Every row gives one point. Examples show where two turns around zero, p and q, send a point. Write where each new point lands after one turn and then the other. Backwards means that the second turn is done in reverse. Each puzzle has new turns, and all numbers are rounded.
In the rows, zero is written as 128.

Turn p:
[115 156 116] => [138 159 130]
[131 125 110] => [141 128 115]
[180 106 138] => [146  76 144]
[110 143 126] => [124 151 128]
[104 111 150] => [ 92 127 124]
Turn q:
[108 112 155] => [117 101 151]
[118 137  91] => [110 161 118]
[147 131 143] => [149 117 124]
[105 150 103] => [114 164 139]
[131 115 166] => [139  92 142]
[159 123 110] => [138 132  93]
Where do these land?
q, then p backwards: [131 125 162] => [161 124 134]
q, then p: [108 134 110] => [120 153 137]
p, then q: [136 158 103] => [165 136 115]
q, then p: [118 136 136] => [119 125 140]
q, then p: [137 116  89] => [146 159 107]
p, then q: [138  99 168] => [ 92  97 145]

Turn p:
[126  99 113 119 117 113] => [146 105 129 122 135 104]
[132  87 125 142 135 119] => [136  96 147 134 151 122]
[ 89 164 140 103 159 145] => [ 91 166 105  92 138 138]
[139  85 123 127 115 140] => [148  91 148 117 127 129]
[168 165 128 135 124 120] => [146 163 131 160 110 138]
[149 161 111 154 114 129] => [141 140 108 164 110 147]
[ 93 136 155 117 131 131] => [ 88 134 125 107 124 119]
Turn q:
[112 116 105 125 127 133] => [119 108 115 134 122 113]
[ 99 156 129 105 132 145] => [109 135 102  91 128 122]
[112  89 134 178 130 107] => [ 95 112 167 171 124 131]
[155 136 144 112  96 166] => [162 110 125  94 132 161]
[156 134 133 116 101 114] => [164 135 140 121 109 133]
[121 127 110 162 146 114] => [105 135 123 166 123 130]
[141 137 140  96 164 117] => [142 160 123 119 158 104]
Where do these land?
p, then q: [139 154 157 123 142 105] => [104 162 128 116 112 145]
q, then p backwards: [131 163 121 133 142 113] => [129 169 126 121 133 125]
q, then p backwards: [132 108 124 149 103 144] => [135 107 129 154 113 148]
q, then p: [136  96 104 114  96 146] => [157  94 160 129 132 115]
p, then q: [120  92 124 130 159 105] => [118 150 141 145 165 105]
q, then p: [ 92 169 143 118 136 105] => [112 156  88 114 107 103]
q, then p: [146 115 123 129 119 177] => [155 108 147 105 150 151]

Turn p:
[154 106 105 147 132 132 117 135 140] => [152 110 126 142 136 115 136 148 103]
[130 146 118 139 110 141  98 151 119] => [143 147 154 118 107 125 119 143 107]
[120 107 163 118 149 153 133 155 145] => [141  99 136 144 115 162 116 137 161]
[134 161  99 109 150 157 145 112 114] => [113 133 116  94 143 168 144 125 100]
[ 94 152 136  90  99 144 134 126 156] => [119 146  95 111  88 149  97 113 139]
[ 99 139 123 145 111 150 156  93 148] => [111 152  96 158 127 151 117 102 110]
[131  97 155  96 125 113  94  91 127] => [150 103 125 110 143 100 100  86 150]
[137 113 133 153 154  99 117 142 137] => [143 125 138 146 153 108 134 156 147]
[129 104  97 147 122 123 156 150  92] => [ 87 107 148 145 126 113 148 148 101]
[124 130 148 156 150  91 113 121 143] => [144 150 131 147 160 108 126 138 159]
[157 154 132 110 107 107 145 132  87] => [107 137 143  94 111 109 172 112 130]
Turn q:
[111 123 162 126 165 126 152  90 139] => [ 89 158 151 132 137 127 168 137 144]
[150 114 109 166 104 141 102 113 112] => [155  94 146 156 130 138 126  98 110]
[115 156 129 121 126 108 163 144 116] => [125 159 109 136 114 102 117 152 121]
[113 151 105 114 152 126 127 146 121] => [124 142 115 117 149 102 101 130 136]
[ 98 122 134 144 164  99 142 100 157] => [ 72 141 136 143 124 112 146 115 156]
[152 155 137 106 117 140 114 152 107] => [163 128 137 101 129 124 107 153 111]
[101 160 158 114 140 120 140 117 166] => [ 94 155 143 124 114 132 122 160 166]
[153 103 136 134 128 106 121 117 139] => [123 110 137 118 104 127 153 108 126]
[117  91 104 130  99 131  99 125 104] => [132 111 114 132 137 159 114  89  95]
[153  88 131 154 104 154 109 161 115] => [155  70 112 132 136 148 141 130  99]
[146 146 103  97 109 157 138 141 131] => [177 143 110 115 134 137 113 135 144]
Where do these land?
q, then p backwards: [103 168 110 147 112 149 152 117 145] => [ 95 122 156 164 135 117 124 138 162]
p, then q: [104 134 155 101 116 163 130 121 145] => [153 121 149 134 138 171 117 111 144]
q, then p: [168 158 107 146 179 101 145 110 108] => [120 154 110 126 150  81 160 119 180]
p, then q: [144  93 130 112 112 134 106 143 153] => [145  97 119 115 102 137 139 101 111]
p, then q: [127 150 146 167 108 118 113 129 108] => [122 140 161 142 102 113 124 160 125]
q, then p: [164 157 111 162 166 100 161  98 127] => [122 166 104 154 138  84 162 120 170]
q, then p backwards: [ 96  96 111 107 140 132 102 126 124] => [108 136 121 105 147 138 142  87 113]
p, then q: [131 103 126  85  95 141 122 121 123] => [129 136 127 117 114 165 130  87 107]
p, then q: [109 106 130 133 135 103 155 121 114] => [ 84 125 119 145 134 126 126 120 139]
q, then p: [134  97 134 121 119 154 126 156 114] => [116  89 136 118 135 141 140 140 106]
q, then p: [132 141 153 159 121 127 108 136 137] => [134 111 151 155 111 116 115 129 143]
q, then p: [124 131 122  97 134 113 117 159 138] => [128 118 114  93 120 116 104 138 123]
